Each point is reached from the start by the listed moves, each made once or not at all, plus a little noise. Say if it took an odd or an even number of moves. Then give how often each move was made.

Moves:
(1): [-12  17 -18]
(2): [-49 -19   7]
(3): [ 0 16 15]
Start: [-11  -4   3]
Points:
[-60 -22  10] => odd (0, 1, 0)
[-23  15 -15] => odd (1, 0, 0)
[-23  28   1] => even (1, 0, 1)

Moves:
(1): [ 12  11  22  -3   5  12  14  11 -18]
(2): [-12 -15 -14   3   2   9 -21  -3  -5]
(3): [  8 -29 -20  -6   5  16  14 -22 -11]
(4): [  9   5   4   5   8   3   4 -16  -9]
(5): [ -2   6   4  -4  13 -10   5  -4   3]
(6): [ -9  -8 -10  25  10  -1  -5   0 -12]
Start: [  5   4 -12 -22  -5   6 -11  -5 -19]
Points:
[  8   7   0   1  11  17  -2   5 -48] => even (1, 0, 0, 0, 0, 1)
[ 15  21  13 -29  13   9   9   1 -33] => even (1, 0, 0, 0, 1, 0)
[  3   3  -6   4  33  17 -13 -19 -60] => odd (1, 1, 0, 1, 1, 1)
[  5   4 -12 -23  -6   8 -12  -6 -19] => even (0, 0, 0, 0, 0, 0)
[ 15   4   2 -18  11  30 -14 -13 -50] => odd (1, 1, 0, 1, 0, 0)

Moves:
(1): [ -1  -3  20   1   4   1  12 -15   3]
(2): [-29  -7   8  -4  25   1  11 -19  -2]
(3): [ 8  0 -2 12  4 -3  5 12 -7]
(4): [ -3  -5   5 -14  -7  -9  22  13   3]
(5): [  5  -9 -30  -4   9   0 -21  23  22]
(6): [  2   4 -12 -12  15  13   2   1   8]
(7): [  0 -13  -7  -9 -17  15  10 -25 -11]
(8): [ 10  -2   1  -4  -3 -14  -7  -1 -10]
(9): [ -4 -10  12 -13  -6  13  12  10  -6]
Start: [ -9   2  -1  -6   8 -16   0  10   5]
Points:
[ -9 -17 -20 -26  12  -3  -9  41  20] => even (0, 0, 0, 0, 1, 0, 0, 0, 1)
[  4 -11 -18 -39  25 -24   6  32  33] => odd (1, 0, 0, 1, 1, 1, 0, 1, 0)
[-34 -26  23 -20  17 -11  60 -27  -9] => odd (1, 1, 1, 1, 0, 0, 1, 0, 0)
[-14 -21  -1 -52  -8  15  46   8   0] => even (0, 0, 0, 1, 0, 1, 1, 0, 1)
[ -6 -29  29 -46 -20 -10  48  -9 -15] => odd (1, 0, 0, 1, 0, 0, 1, 1, 1)

Moves:
(1): [ -4  23  -5  -4  -2  -5 -26  25   2  31  31  -4  20   6   7]
(2): [ 21  -5  -2  -6 -10 -12  -1 -12   4   2  -4 -12   3   8   1]
(3): [  1 -11  -8   7 -11   7   1   6   5  -7 -11  -5  -3   2   3]
(4): [ -2  18  15  -6  11 -12   9  -6   9  -6   0  16  -1 -18 -16]
(5): [ 9  4  0  6 -4  0 -1 -3 -1 10 15 -5 10 16  8]
(6): [-24  -2  10   2  12 -17  -8  -1  -5   9  13  -4   4 -10   1]
(7): [ 19   5  15 -10   7  13   6  -2  19   7  -1  -1  -1  10  17]
(8): [ 4  6 -5  2  3 13 12 12  6 10  8 -8 11 -1 13]
(9): [-19  -8  -6   4   8 -11   3  -5  -3   9   6  15  -7  -1 -18]
(10): [-20   9   5  20   7  13   9   4 -13  13  -6   9   5   7   7]
(11): [-14   7  14  -6   8   0   9   7   1   7   3  11   7  -6  -6]
(12): [ -3   0  -9  -2   4  -2 -19   3   4  -5   5 -10   2   2  -5]
Start: [  0   0   2  -5  -7   4   0   3   2  -7  -3  16 -13  10   8]
Points:
[ 22  47  32 -20  10 -16  -9  16  36  57  60  -2  32  20  37] => odd (1, 1, 0, 1, 1, 1, 1, 1, 0, 0, 0, 0)
[-56  13  16   9  25 -17  16  11   9  27  11  26   8  -6 -13] => odd (0, 1, 1, 1, 0, 1, 0, 1, 1, 1, 1, 1)
[-38  17  46   1  28  12  16  11   5  30   6  31   1  10  27] => even (0, 0, 0, 0, 0, 1, 1, 0, 0, 1, 1, 0)
[ 22  38  19 -21   2 -21 -11  -1  33  47  44  26  11  31   6] => even (1, 1, 0, 1, 1, 0, 1, 0, 1, 0, 0, 0)
[ 19  16  27  -1  -3  14  25  -9  26   2 -26  23  -9  19  20] => odd (0, 1, 1, 1, 0, 0, 1, 0, 0, 1, 0, 0)
[-3 24 32  5 12 15 47  4 30 39  5 36 10 27 16] => odd (0, 1, 1, 1, 1, 0, 1, 1, 1, 1, 1, 0)

Moves:
(1): [  4  13 -13   6   4  10   6 -17  -2   4  -3  -6  -8   0  -2   4   1  -4]
(2): [  4  -3   6  -6  17   8   9  11  14  -8   5   5   1  -1  -1 -10  13   5]
(3): [  8 -11  14  10 -30   8  18  -1   7  -2 -15  -4  -2 -16 -14   7   5  -6]
(4): [ 11 -12   2   5  -3 -10   6   1 -10  -5  11  12  -1   4 -13   5  -2  -5]
(5): [ -5  -4  -2 -14  13   3   1  -1  -5  -4  -1 -11  -7 -10   2  15   2   0]
(6): [  1  15   5   9  -5 -16   4  -7  -9   3  -2  -9  -4   2  -8  16   5  29]
(7): [  2  -1  -2  -1   1  -7  -6  -1 -11 -11   7  -5  -9   9   1   0   9  -5]
(8): [-3 -2 -2  2 -6  4  6 10  3 -1 -6 -8 -3 -2 -7 -2 12  8]
(9): [ 17   7 -15   4  -8  -5  12   3   7 -11   8  14  -8  14 -14 -10   2   4]
(10): [  0 -16  -8   1 -15  -3  16 -13   3  -2 -16 -24  -2   3 -12   8  11  -7]
(11): [-18   9 -10 -16  13   3  19 -11  -7 -21  -9  17  -4  -2   6  -5   2  -9]
(12): [ 3 -3 -6 -5  6 13 -9 -4  1  3  6 -8  0  8 -1  7 -4  3]
(13): [ 5 -6 -8 -2 -2  0 -8  0  2 -7  2 -2  6  0  2 -5  4  6]
(14): [ -9  -9 -12   1   8  -4   2  -8  19 -10   8  -5  15  15 -10  10   4  -8]
(15): [-12   9   2  12  15   0   9   6   7  -3  -1  -2  14   6  12   2 -13  -5]
(16): [-20 -13 -15 -13 -10  -2  -8 -23   9   0  15   0   2  -3  -1  -2 -12  19]
(17): [ -4  -2 -16   3 -12   1  -8  -2  11   4  -5  -1  -3   8  19  -2   7   4]
(18): [ -9  -5  -3   8  -5  -5 -14  -3   6  -2 -11  -6   1   5  12  -4  -3  -1]
Start: [ -5  -1  -1  13  10   4   4  10  -9  -5  15 -12   5   0  -9  14  10  16]
Points:
[ -7 -29 -23  11 -14   7  38  -9  46 -38  38  -3  13  10 -49  10  22  31] => odd (0, 1, 1, 0, 0, 0, 0, 0, 1, 0, 0, 0, 0, 1, 0, 1, 0, 0)
[ -3 -38 -30  12 -10 -14  21 -23  18 -51  46 -28  -8  27 -58  49  31  51] => odd (0, 1, 1, 1, 1, 1, 1, 0, 1, 0, 0, 1, 0, 1, 0, 1, 0, 1)
[-27 -31 -33  -3  11  35  53   3  19 -58 -19 -57  -4   4  -2  29  60   9] => odd (0, 1, 1, 0, 1, 0, 1, 1, 0, 1, 1, 1, 1, 0, 1, 0, 1, 0)

Moves:
(1): [  4  -4   6  10  -4   2 -11   5   4  -9  -4   5  -8  10   2 -19   4  10
  -5   2   8  -6  -4   0  -7   4]
(2): [ -5   5  -6   2 -11  -4  -1   9  -4   1  -4   6   0   1   1   0   2  -2
  -1  -6  -1   2   3   5  -2  -9]
(3): [  5 -12   2  -2   2  12  -2  -2  -6   3  -2   2  -2   7   1   2  -2   3
   6   6   3   1   0   0   7  -2]
(4): [ -6   2   9   0   1  -3  -7 -13   2  -5  -9  -8   3  -5   0  -6  -6   4
  -4   3   1   6  -7  -8  -6  -9]
(5): [  0  -6  -2   4   5 -21  -8   5   1   4 -10  21 -12   2 -16  16  -5   2
  -1  11   8  -4   9  -5   3   2]
(6): [ 6  3  0 -1  6  8  5  5 14 20  2  1  1  2 -1  3 -4 -2 -5 13  5 10  4 -3
  3 -8]
(7): [ -7  -1  -5  -3  11  10   3   0   7  -8  -3   4   2  -4   0  -3   3   2
   5  -6  -1   1   2 -10  -3   0]
(8): [ -1   7  -2  -1   7   6   0  -1  13  -3  -7   6   5   5  -5  -8  -2  -4
  19   6  -1 -12  -2  -3   6   6]
(9): [ -8  -5  -7 -10  -3 -11   6  -6  -1   4  -4  -3   9  -4  14  -4  -1   6
   7  -7  -1   1  -4   0  -8   0]
(10): [  0   8 -11   8   3  -5 -12   2  -3   8  13  -9 -10   0   8  -1  12   4
   1  -9  -8  -6  -3   0   5  -2]
(11): [  9   0  12   0   0  -3   2   0   2   1   5  -5   5 -14   6   6   1 -15
   5   3   0  -2   8  -3  -8   5]
(12): [-8 -9  0 -3  4  4  3 -2  8  9  3 11 -4 10  3  4  0  3 10 -6  3  0 -3 11
  7  2]
(13): [ -4  -1   0  -2  12  -1   1   6   0   9  -9  -6   5 -11  -4  -3   7  -8
   9 -17   9   9   6   7  -2  -6]
(14): [  1  -8 -12  11  -2   0  -3  -4   9  12   5  -7  -2  11 -12   1  -2   2
   2  -3   5  -9   3   5  -3  -2]
(15): [-1  1 13 -2  3 -2 -3  5 -5  1  1  7  3  7 -8 10  1  0 -2  0  1 -2 -6  8
 -1 -3]
(16): [  6   2   2  -3  -3  -2 -13   3  -5  -1   6   9   3   6  -1  -6  -1   4
   5   6 -10  11  -1   0  -6   0]
(17): [ -1   6 -10  -8  -4   2   0 -10   0  -4 -10  12   9   5   0  -2  -7  -9
   1  -6   3   2  -3 -11   0  -8]
(18): [ 9  6  2  0  0 -3 10  3 -1  3 -5  0  2 -2  6  6  7  0  3  1  7 -6 17  4
  7 -8]
(19): [-2  8 -5  5  0 -7 -6 -1 -2  3 -2  3 -2  5  7 10  3  6  6 -6  8  0 -7  5
 -3 -6]
(20): [ -6   6   0  10  10   3  -1   6   0  -6   7  -5  -2   6   1  -2  -6  -9
  -1   4  12  -3   0 -19  -8  -6]
(21): [  0   2  -6  -9  -4  -6 -18  11  -4   1   3  -3  -5   9 -15   0  10  -7
   3  -2  11   4  -4   9   3   2]
(22): [  4   1   4 -10   0  -1   0  -5  -7   3   2   0  -4   0  -7   5  14   3
  -1   5   6   2  -7  -7  -5  11]
(23): [ 5  0 10 -9 -1  6  1 -2 -2 -1  4 -2  0  1 -6  4 -7 -2  3 -2  2  1  1 -2
  1 -4]
(24): [-10  10 -12   3   4   0   1   5   7  -4   5  10   9  -1  -7   0  -3  -3
 -10   4   8 -15  12   0   5   7]
Start: [  1  12   5   4   2  -3   5   5  -1   0  -2   9   3   1  14  -2   7 -14
   1  -6   0  -5  -4 -12   0  -1]
Points:
[  3  47  -4  19  47   9 -44  36  26  10  -3  13   7  15  11 -24  30 -29
  35   1  51 -14  16 -35  -8 -25] => odd (1, 0, 1, 1, 0, 1, 1, 1, 0, 1, 1, 0, 1, 0, 0, 1, 0, 1, 1, 1, 1, 0, 0, 1)
[-14  19  11  -9  13 -41 -42  23  -1   8 -37  44   7  11 -18   6  29 -18
  31  -6  60 -22  -8  -4 -18  -1] => even (1, 1, 1, 1, 1, 0, 0, 1, 1, 0, 1, 0, 1, 0, 1, 0, 0, 0, 1, 0, 1, 1, 0, 1)
[ -1  26 -28 -17  23  -9 -10   3   9   0 -16  60  17  16   7   2   1 -11
  40  -4   9 -30  24 -39  16 -11] => odd (0, 0, 1, 0, 1, 0, 1, 1, 1, 1, 0, 0, 0, 0, 0, 1, 1, 1, 0, 0, 0, 0, 1, 1)
[-23  41  -9 -21  19  -2 -18 -10  11 -13  -6  35  35  11  10 -18  -5 -11
  27 -18  -7 -17 -14 -38  -8 -14] => even (0, 0, 0, 1, 0, 0, 1, 1, 1, 1, 0, 0, 0, 0, 1, 1, 1, 0, 0, 0, 0, 0, 1, 1)
[-26  19 -36  17  13 -47 -43  19   5  24  -3  28 -16  37   9  13  23   0
  36 -26  34 -10   0 -17 -15 -37] => odd (0, 1, 0, 1, 1, 0, 1, 0, 1, 1, 0, 1, 0, 1, 0, 1, 0, 1, 1, 1, 1, 0, 0, 0)
[-16  21 -27  10  38  -8 -10  18  14  23   8  31  -5  15  14  22  -3  -6
  12   1  35 -19   8 -47   1 -21] => even (0, 0, 1, 0, 1, 1, 1, 0, 1, 1, 0, 0, 0, 0, 0, 0, 0, 0, 1, 1, 0, 0, 1, 1)
[-24  22 -35   2  17 -32 -17   3  24  21 -11  49   4  20  -2   3  25   7
  36  -8  16 -35  15 -19  -1  -4] => odd (0, 1, 0, 1, 1, 0, 1, 1, 1, 1, 0, 1, 0, 1, 0, 1, 0, 1, 0, 0, 0, 1, 0, 1)
[-11  40 -14   5  21 -13 -25   5  11  42   1  -8   8  18   8 -10  15 -11
  40 -20  26   7 -19 -33 -30 -39] => odd (0, 1, 0, 1, 0, 1, 0, 1, 1, 1, 0, 0, 1, 1, 0, 1, 0, 0, 1, 1, 0, 1, 1, 0)

Moves:
(1): [ -6   6  -1  -4  -3  -7  11  -3  -1   4  -7   3  -1  -2  -8   4   8   0
   2   2   9 -14   0   1  -4]
(2): [  5   2   0  -1  -4   7   3  -9   1  -1   3  -1 -12  -4  -7  -1   4   7
   3   0   1   1  -5  -2   9]
(3): [  1   2   4   2  -1  -5   4  -4   0  -4   9  -9  -2  -4   8 -11   6  -4
 -11  -2   0   6 -12  -2  -5]
(4): [ 1  0  9 -4 -6  2  2  1  8 -2  4  9  2 -2  4  8 -1 -1 -4  0  2 -4 -2 -5
  3]
(5): [ -2  -6  -6   7   3  14  11  -1  -3   8   0  -3  14  -3  10   2  15  -1
 -10  -7   0   4  -2  -3   8]
(6): [  7  -2  -3   1  -4   9  -1  -1  -8  -6  -4  -2   0   0  -1 -15   5  -1
  -5   4  -9  -1   4   1   2]
(7): [ -5   2 -17   1  -1 -14  -5   3   4  -5   1   4  -4  -3  -6   5   2   3
  -3  -3  -3   5  -1  -2  -1]
(8): [-16   2   6  -9 -11 -10  -2   1   8  -2   4  -9  -8 -11   7   8  -1   1
  -8 -11   0  -8   1   5 -10]
(9): [ 7  2 -1  9  7  4 -5 -3  1  4  4  1  8 -5  5  0  3  4  3  0 -3 -7 -1 -6
  0]
(10): [  0   5   7   1 -14   5  -5   3 -15   1  -4   6   2   3  13  -3  -3  12
   7   5  -2  -5  11   6  -1]
(11): [ 1 -2  7  4  8  1  2 -3 -6  5  1  7 -8 -8 -3  2 -9  2  1  9  1  7 -1 -3
 -1]
(12): [ -8  -5 -10  -2   6  -3  -2  -8  -3  -7  -1  -7   4  -4  -2 -11  -2   3
   4  11  -6   2  -6  -6  -2]
(13): [  7   1   2 -13  -3  12   5   1  -9   1  15   0  16  -4  -2 -11  -2   1
   7   4  -9  -4   9  -5   3]
(14): [  4  -9  -4 -10   7  -1   2   4   2   2  -1  10  -5   4  -3  -4   2  -7
   1   1  -1   4  -2   4   6]
(15): [ 1 -2 -8  5 -2  2  0 16  7  3 -1 11  7  7 -6 -2  1  9 -4  6  3  1 11  6
 -3]
(16): [  1  -7   1   0   0   1  10   2 -12  -2  -3  -1 -10  -2 -11   8   3   5
  11  -3   1  -7 -14   3  10]
(17): [  7   8   1 -14   5   3  -1  -4   2   6  -3   2   2   1   3  -7   2   5
  -3  -4  -4  -9   0 -12  -4]
(18): [  5  -5   0  -9  -6   0  -6  -4  -4   0   6  -1  -6 -10   8   6   5  -5
  -2   3   1  -4  -4  -8 -11]
(19): [ -6  -1  -8   1   1   3  -7  -4 -13  -1   8  10   1   2  15  -2   4  -3
 -12   9   5  -2   7  -3   2]
(20): [  0   4  -1  -1  -2   1  -1  -5   4  -3  -2  -2  -4  10   8  -6  -4  -6
  -4  -1  -8   0   2   0 -10]
(21): [  5  -5  -4 -14  -3  -7  -5   7   5  15   2   4   1   0  -4   5  -5 -10
  -8   0  -4  -5 -10  -1   1]
(22): [  1   4  12   0   6   8  -2  -8   4  -4  -3   3  10  17  -8 -10  11  11
  -4  -8  -6   0  12   9  -2]
(23): [ -6   3  11   1  -6   9 -12  10   2   2  11  15  -9  -9  -4  -1   4   5
   5   2  -4   4   7  -3   2]
(24): [ -8  -8   4 -13  -4  -9   3  -6   4  -1   2 -12   0   4   8  -7  -3  -2
  -2   0 -14   3  13  -7  -6]
Start: [  0   4 -12   1   2  -1  17   2  -4   1  -3   0   4  -9  -2   1  -1   5
   0  -3   1  12  12  -4   2]
Points:
[  1  11  10 -50 -19  29  10   6  -1  26  26  46   6 -28  -3  -5  19  31
 -16 -14 -31   2  30 -19  14] => odd (0, 1, 0, 1, 1, 0, 1, 1, 0, 1, 1, 0, 1, 1, 0, 0, 1, 0, 0, 0, 1, 1, 1, 0)
[ 18  18 -34 -12  -4  24   1  -3  -3  -8  27  11   9 -26  -7 -60  18  31
  -7  14 -42   9  20 -36  -7] => odd (0, 1, 1, 0, 0, 1, 1, 0, 1, 0, 0, 1, 1, 0, 1, 0, 1, 0, 0, 1, 0, 0, 1, 0)
[  4 -23 -13 -28 -29   9  45  -8 -32  16   2   1  -7 -35   9 -12  22  20
 -16  24 -16  -3  -6 -26   2] => even (1, 1, 1, 1, 1, 1, 0, 0, 0, 1, 1, 1, 0, 0, 1, 1, 0, 1, 0, 0, 1, 0, 0, 1)
[ -3   2   0 -35   1  -9   3 -13  16   1  18   6   1  -8  -1 -26  16  20
 -16 -12 -50   0   0 -38 -11] => even (0, 0, 1, 1, 0, 0, 1, 0, 1, 0, 0, 1, 0, 0, 0, 1, 1, 0, 0, 1, 1, 1, 1, 1)
